Each point is reached from the start by the listed moves, each made once or not at all, plus a little noise. Is the number of moves made odd or even? Then give how often each move was made.

Moves:
(1): [ 0.50  0.47 -0.08  0.12 -0.39]
(2): [-0.45  0.41 -0.10  0.30  0.37]
(3): [ 0.08  0.40  0.34 -0.61  0.15]
Start: [ 0.21 -0.04  0.19  0.07  0.30]
Points:
[-0.22  0.35  0.15  0.40  0.59] -> odd (0, 1, 0)
[ 0.24  0.87 -0.06  0.47  0.27] -> even (1, 1, 0)
[ 0.40  1.25  0.35 -0.13  0.41] -> odd (1, 1, 1)

Moves:
(1): [ 0.50 -0.13  0.14  0.14 -0.13 -0.01 -0.01  0.06 -0.05  0.14  0.15  0.05]
(2): [ 0.12  0.51 -0.01 -0.34 -0.09 -0.23  0.07  0.28  0.24 -0.09  0.26 -0.02]
(3): [-0.42  0.09  0.69 -0.02  0.34  0.10 -0.04  0.19 -0.23  0.09  0.26  0.02]
(4): [ 0.34  0.42  0.08  0.39  0.27  0.40 -0.02  0.06  0.09  0.14 -0.24  0.26]
(5): [ 0.27 -0.07 -0.29 -0.08  0.68 -0.21  0.26 -0.13 -0.01 -0.16 -0.10 -0.41]
(6): [-0.06  0.14  0.24 -0.29  0.06  0.64  0.09  0.00 -0.03 -0.26  0.44 -0.08]
(7): [-0.19 -0.11 -0.03 -0.05 -0.21 -0.18  0.58  0.13  0.19 -0.17 -0.04 -0.02]
(8): [-0.25  0.01 -0.23  0.09  0.02  0.11  0.02  0.59  0.15 -0.30  0.28 -0.10]
(9): [-0.21 -0.07  0.13 -0.04  0.06 -0.26  0.06 -0.10  0.78 -0.60 -0.08 -0.56]
Start: [-0.41  0.11  0.08  0.30 -0.14  0.07  0.39  0.23  0.20 -0.14  0.18  0.02]
Points:
[-0.81  0.58  0.04 -0.27 -0.46  0.40  1.05  1.17  0.77 -0.99  1.17 -0.19] -> even (0, 1, 0, 0, 0, 1, 1, 1, 0)
[-0.66 -0.03 -0.50  0.24  0.33 -0.21  1.16  0.78  0.52 -0.73  0.30 -0.50] -> odd (0, 0, 0, 0, 1, 0, 1, 1, 0)
[-0.53  0.30 -0.28  0.66  0.73 -0.10  1.28  0.74  1.40 -1.22  0.10 -0.86] -> odd (0, 0, 0, 1, 1, 0, 1, 1, 1)

Moves:
(1): [ 0.65  0.28 -0.18  0.15  0.18 -0.13 -0.06 -0.01 -0.02 -0.07 -0.22 -0.01
 -0.06 -0.01  0.07  0.02  0.32  0.32  0.20  0.04 -0.19 -0.07]
(2): [-0.25  0.63  0.18  0.13 -0.03  0.06  0.28 -0.07 -0.02  0.00 -0.02  0.20
  0.36  0.13 -0.03  0.01 -0.03  0.09  0.09  0.39  0.05 -0.03]
(3): [ 0.05 -0.21  0.79  0.02  0.04 -0.06 -0.03  0.07  0.06 -0.02  0.13 -0.01
 -0.07  0.01  0.15  0.10 -0.22  0.15 -0.22  0.27  0.13 -0.02]
(4): [-0.31 -0.02 -0.05  0.55  0.18  0.04  0.15 -0.13  0.33 -0.18 -0.01  0.05
 -0.01  0.11  0.07  0.04 -0.36 -0.04  0.04  0.01 -0.36 -0.28]
(5): [ 0.16 -0.18 -0.18  0.00  0.78  0.21  0.08 -0.09  0.17  0.22  0.16  0.16
 -0.03  0.17  0.04  0.10 -0.05  0.11 -0.28  0.13  0.10  0.47]
(6): [ 0.56  0.13 -0.09 -0.15 -0.13  0.97  0.09 -0.11  0.38 -0.27 -0.20 -0.31
 -0.34  0.03  0.13 -0.16 -0.04 -0.02  0.10  0.33  0.49  0.02]
(7): [ 0.18 -0.14  0.04 -0.27  0.05  0.14  0.57  0.21 -0.25 -0.55  0.00  0.06
  0.04  0.18  0.15  0.35 -0.08 -0.19  0.24 -0.17 -0.01 -0.01]
(8): [ 0.13  0.19 -0.13  0.28  0.12  0.32  0.21  0.64 -0.09 -0.27  0.05 -0.29
  0.14  0.05  0.35 -0.19  0.04  0.22 -0.34 -0.19  0.10 -0.06]
(9): [ 0.00  0.07  0.05 -0.20 -0.05 -0.02  0.06  0.42  0.26 -0.44 -0.04  0.32
 -0.06 -0.22 -0.11 -0.28 -0.13  0.03  0.07  0.08 -0.25  0.42]
(10): [ 0.12 -0.20  0.07  0.17 -0.18 -0.09  0.38  0.02  0.41  0.51  0.08  0.20
  0.01 -0.21 -0.11 -0.07 -0.05  0.39 -0.23 -0.12  0.32 -0.08]
(11): [ 0.31  0.01 -0.25 -0.18 -0.16 -0.07 -0.15  0.04  0.14  0.16  0.75 -0.20
 -0.15  0.27 -0.09 -0.11 -0.27  0.11  0.13  0.43  0.14 -0.20]
(12): [ 0.09  0.12 -0.01  0.09 -0.04  0.29 -0.18  0.03 -0.36  0.05 -0.01  0.39
  0.10  0.05  0.20 -0.12 -0.08 -0.16  0.08 -0.26 -0.30 -0.02]
(13): [ 0.16 -0.35 -0.08  0.00  0.05 -0.10  0.02 -0.28  0.12 -0.03  0.08 -0.12
  0.62  0.03 -0.06 -0.17  0.00  0.07  0.04  0.07  0.06 -0.04]
(14): [-0.07  0.03  0.14  0.21  0.01  0.13 -0.05  0.29  0.13  0.04 -0.16 -0.06
  0.09  0.71 -0.30 -0.04  0.14 -0.08  0.09 -0.04 -0.05 -0.05]
(15): [-0.26 -0.06 -0.01 -0.07 -0.11  0.06  0.03  0.04  0.05  0.05  0.01  0.10
 -0.01  0.05  0.50  0.10 -0.03  0.26  0.14 -0.08 -0.08  0.23]
(16): [ 0.13  0.18 -0.15  0.04 -0.04  0.21 -0.32  0.29  0.18  0.13  0.14 -0.11
  0.33 -0.32 -0.07  0.71  0.08 -0.21 -0.11  0.06 -0.21  0.16]
(17): [-0.14 -0.12  0.54  0.19  0.00  0.03  0.12  0.01  0.26 -0.08  0.43  0.08
 -0.05  0.00  0.29 -0.27  0.64 -0.39  0.14 -0.12  0.08  0.06]
(18): [-0.41 -0.20 -0.10  0.17  0.06  0.19 -0.08  0.05 -0.16 -0.11  0.14  0.16
  0.03 -0.14 -0.31  0.01  0.19  0.40  0.16  0.22 -0.12 -0.28]
(19): [-0.04  0.04 -0.04 -0.02  0.10  0.09 -0.09  0.17 -0.28  0.20  0.11 -0.18
  0.04 -0.27 -0.08 -0.02 -0.06  0.03  0.59 -0.20 -0.09  0.29]
(20): [ 0.41 -0.53 -0.01  0.24 -0.19 -0.16  0.09  0.25  0.04  0.07 -0.27 -0.06
 -0.22 -0.02  0.23 -0.14  0.05 -0.32  0.00  0.86  0.33  0.32]
Start: [ 0.22  0.13  0.16 -0.31  0.12 -0.03 -0.35  0.07  0.17  0.16 -0.21  0.90
  0.06  0.26  0.23 -0.10  0.22  0.08  0.27  0.09  0.17 -0.50]
Points:
[ 1.31 -0.35 -0.28  0.99  0.31  1.28 -0.42  0.37  0.35 -0.19 -0.74  0.77
  0.31  0.79  0.20 -0.72  0.38  0.31  1.56  1.04 -0.08 -0.62] -> odd (1, 0, 0, 1, 0, 1, 0, 0, 0, 0, 0, 1, 1, 1, 0, 0, 0, 1, 1, 1)
[ 1.02 -0.45  0.81  0.37  0.69  1.04  0.23  1.14  0.25 -0.26  1.40  1.11
  1.13  0.63  1.10  0.16  0.43 -0.10  0.22  1.75  0.50 -0.19] -> even (0, 1, 1, 0, 1, 0, 1, 1, 0, 0, 1, 1, 1, 0, 0, 1, 1, 1, 0, 1)
[ 0.12 -0.46 -0.09  0.15 -0.13  0.29 -0.63  0.75  0.31  0.27 -0.25  1.02
  0.21 -0.19  0.59  0.59  0.56  0.18  0.45  1.17  0.09 -0.13] -> even (0, 0, 0, 0, 0, 0, 0, 0, 0, 0, 0, 0, 0, 0, 1, 1, 0, 1, 0, 1)
[ 0.73 -0.26  0.71  0.56 -0.23  0.23  0.09  0.57  0.65  1.14  0.79  1.18
  0.86  0.94  0.28 -1.03  0.54 -0.19  1.24  1.13  0.71 -0.25] -> odd (0, 1, 0, 0, 0, 0, 0, 0, 0, 1, 1, 1, 1, 1, 0, 0, 1, 0, 1, 1)
[-0.09 -0.17  1.33  0.53  0.77  0.27  0.43  0.55  1.79  0.55  1.35  1.48
  0.81  1.12  0.55 -0.69 -0.22  0.81  0.93  0.87  0.22  0.21] -> even (0, 1, 1, 1, 1, 0, 0, 0, 1, 1, 1, 0, 1, 1, 1, 0, 1, 0, 1, 0)
[ 0.68 -0.09 -0.23  0.11  0.73  1.73 -0.35  0.66  1.03  0.88  0.07  0.80
  0.14  0.24 -0.42  0.37  0.39  0.64  0.62  0.47  0.63  0.03] -> odd (0, 0, 0, 0, 1, 1, 0, 0, 0, 1, 0, 0, 0, 1, 0, 1, 0, 1, 1, 0)
[ 0.92 -0.91  0.95  0.07 -0.26  1.49  0.34  1.15  0.23  0.09 -0.38  1.22
 -0.27  0.64  0.81 -0.02  0.11  0.52  1.18  0.94  0.78 -0.10] -> even (0, 0, 1, 0, 0, 1, 1, 0, 0, 1, 0, 1, 0, 1, 1, 0, 0, 1, 1, 1)

Moves:
(1): [-0.16  0.14 -0.20 -0.01 -0.15 -0.04  0.34 -0.01 -0.08  0.18  0.50  0.20
  0.21  0.03  0.13  0.04 -0.44  0.20 -0.25  0.01 -0.34 -0.19  0.08 -0.04
  0.20 -0.29]
(2): [ 0.04  0.09 -0.06  0.07 -0.16  0.02 -0.08 -0.13  0.28  0.09  0.10  0.20
  0.55  0.01 -0.17 -0.13 -0.04  0.00  0.04  0.24 -0.37 -0.09 -0.05  0.14
 -0.04 -0.13]
(3): [-0.86  0.47  0.10 -0.09 -0.23 -0.28  0.23  0.01 -0.14 -0.05 -0.06 -0.07
 -0.14  0.07 -0.46  0.76  0.22 -0.21 -0.05 -0.37  0.52 -0.34  0.16 -0.41
  0.22  0.22]
(4): [-0.18 -0.28 -0.46  0.01 -0.58  0.14  0.31  0.16  0.77  0.33 -0.29  0.21
 -0.02 -0.38  0.19 -0.06 -0.02  0.01  0.32  0.39 -0.26 -0.02 -0.08  0.14
  0.24  0.32]
(5): [ 0.27  0.17 -0.15 -0.05 -0.39 -0.32  0.17  0.18  0.48 -0.15 -0.05  0.26
  0.11  0.02 -0.20 -0.10  0.09 -0.08  0.22  0.47 -0.07 -0.22 -0.13 -0.08
 -0.16 -0.09]
(6): [-0.22 -0.42 -0.38 -0.40 -0.01  0.15  0.31  0.10 -0.16 -0.65 -0.52 -0.21
 -0.47  0.05 -0.10  0.04  0.28  0.34  0.10  0.17 -0.01  0.31 -0.03  0.67
  0.03 -0.18]
(7): [-0.06 -0.22  0.08 -0.43 -0.14 -0.20 -0.31  0.04 -0.16  0.51  0.08  0.00
  0.01 -0.17 -0.49  0.04 -0.16  0.33 -0.14  0.23 -0.62  0.28 -0.45  0.45
 -0.08 -0.08]
(8): [ 0.21 -0.01  0.61  0.03 -0.28  0.15  0.22 -0.24  0.08 -0.04  0.10 -0.03
  0.05 -0.57 -0.21  0.23  0.01 -0.12 -0.26 -0.46  0.34  0.21 -0.40  0.65
 -0.28 -0.69]
(9): [-0.01 -0.27 -0.03 -0.17 -0.21 -0.16  0.23 -0.37 -0.10 -0.14  0.43  0.55
  0.14 -0.54 -0.09 -0.15 -0.26  0.69  0.83  0.19  0.00 -0.15 -0.22 -0.39
 -0.09  0.10]
(10): [-0.14 -0.34 -0.28 -0.79 -0.55 -0.05  0.15  0.16  0.15  0.13 -0.29 -0.62
  0.21 -0.43  0.53 -0.02 -0.05  0.08  0.79 -0.18  0.17  0.09 -0.27 -0.34
  0.76  0.56]
(11): [-0.09 -0.11  0.33  0.41 -0.17 -0.07  0.74 -0.56 -0.14  0.03  0.29 -0.45
 -0.06 -0.48 -0.30  0.18  0.36 -0.86  0.41 -0.11  0.71  0.60  0.02  0.20
 -0.19 -0.17]
(12): [-0.43 -0.02  0.45 -0.79  0.02 -0.40  0.43 -0.07  0.02 -0.28 -0.29  0.08
 -0.45  0.53  0.53  0.23 -0.23  0.34  0.48  0.43  0.49 -0.18  0.38  0.41
 -0.16 -0.36]
(13): [-0.41 -0.59 -0.53 -0.46  0.12 -0.34  0.02 -0.30 -0.27  0.33 -0.06 -0.49
  0.29 -0.20 -0.15 -0.41 -0.22 -0.16  0.01 -0.26  0.39 -0.18 -0.06  0.51
  0.07  0.30]
(14): [ 0.03  0.09 -0.34 -0.11  0.23 -0.30 -0.11 -0.63  0.48  0.28  0.09 -0.27
 -0.15 -0.06  0.07  0.07 -0.03  0.22  0.21 -0.46  0.18  0.35 -0.58  0.02
 -0.46 -0.31]
(15): [ 0.46 -0.01  0.53  0.10  0.31 -0.10  0.47  0.30  0.22 -0.13  0.27  0.28
  0.59 -0.06 -0.28  0.62  0.18  0.26  0.14 -0.06 -0.32 -0.47 -0.43 -0.60
  0.05  0.10]
(16): [-0.10  0.00  0.05 -0.24 -0.16 -0.39  0.40 -0.28 -0.16  0.20 -0.46 -0.03
 -0.04 -0.24 -0.16  0.07  0.08 -0.30  0.30 -0.18 -0.05  0.03 -0.45 -0.19
 -0.04 -0.11]
(17): [ 0.02  0.21 -0.19  0.00 -0.12 -0.21  0.55 -0.11  0.07 -0.24  0.03  0.19
  0.28  0.24  0.33 -0.83 -0.04  0.36  0.38  0.00 -0.18 -0.08  0.06 -0.35
  0.18  0.81]
(18): [-0.17  0.06 -0.17  0.08  0.29 -0.16 -0.02  0.04 -0.32  0.15 -0.32 -0.34
  0.22 -0.18  0.06 -0.30  0.01  0.05 -0.09 -0.05  0.23  0.30  0.07 -0.35
  0.13  0.43]
(19): [-0.47 -0.53  0.05  0.13 -0.18  0.15 -0.26  0.36  0.32 -0.04  0.21  0.04
  0.14  0.61 -0.14 -0.16 -0.71  0.02 -0.27 -0.18  0.07  0.03  0.20  0.62
 -0.41 -0.71]
(20): [ 0.02  0.19  0.07 -0.06 -0.49  0.06 -0.09  0.42  0.34  0.26  0.18  0.25
  0.23  0.27  0.22 -0.04  0.14  0.07  0.29  0.45 -0.23 -0.38  0.11  0.13
 -0.60 -0.32]
(21): [-0.19 -0.30 -0.07 -0.22 -0.22  0.74 -0.21 -0.10  0.24  0.23 -0.28 -0.81
 -0.59 -0.09  0.24  0.29 -0.41 -0.04 -0.25  0.18  0.06  0.12  0.15  0.00
 -0.13 -0.06]
(22): [-0.24  0.24 -0.03 -0.16 -0.03 -0.18  0.48  0.02 -0.07 -0.13  0.02  0.28
  0.17 -0.27 -0.01  0.12 -0.22 -0.40  0.21 -0.03 -0.08 -0.02  0.17 -0.15
 -0.28  0.30]
(23): [-0.11  0.25 -0.12 -0.20  0.27 -0.42  0.25 -0.10  0.19  0.27 -0.24 -0.69
 -0.28 -0.26  0.04 -0.37  0.07 -0.30  0.61 -0.40 -0.10 -0.08 -0.11  0.05
  0.49  0.17]
(24): [-0.17  0.03  0.50  0.49 -0.33 -0.53  0.34  0.38 -0.27 -0.70 -0.44 -0.48
  0.19  0.10 -0.09  0.85  0.34 -0.64  0.16  0.28 -0.30 -0.50  1.00 -0.10
 -0.24  0.41]
Start: [-0.34  0.10 -0.02  0.01  0.37  0.10  0.00 -0.25  0.00 -0.18  0.03 -0.40
 -0.09  0.25 -0.12  0.46  0.51  0.14 -0.16 -0.14 -0.02 -0.35 -0.21  0.21
 -0.78 -0.29]
Points:
[-1.07 -0.15 -0.33  0.04 -0.48 -1.61  1.13 -0.72  0.38 -0.43 -0.05 -0.59
  0.69  0.00 -0.42  0.77 -0.48  0.15  0.97 -0.01 -0.35 -0.66 -0.25 -0.31
 -1.83 -0.80] -> even (1, 0, 0, 0, 1, 0, 0, 0, 1, 0, 0, 0, 0, 1, 0, 1, 0, 1, 1, 0, 0, 0, 0, 1)
[-2.00  0.93 -1.15 -1.12 -1.58 -1.17  2.33  0.20  1.54  0.18 -0.76 -0.03
  0.32 -0.44 -0.68  0.77  0.68 -0.57  1.53  0.62 -1.08 -1.36 -0.54  0.45
 -0.75 -0.34] -> even (1, 1, 1, 1, 1, 1, 0, 0, 0, 0, 0, 0, 0, 0, 0, 1, 0, 0, 0, 1, 0, 1, 1, 0)
[-1.75  0.03  1.07 -0.12 -0.46 -0.80  1.46  0.17 -0.07 -0.98 -0.12 -0.46
  0.90  0.45 -0.08  1.27 -0.81 -0.40 -0.05  0.09 -0.01 -0.83  1.14  1.40
 -1.80 -1.29] -> even (1, 1, 0, 0, 0, 0, 0, 1, 0, 0, 0, 1, 0, 0, 0, 0, 0, 1, 1, 0, 0, 1, 0, 1)
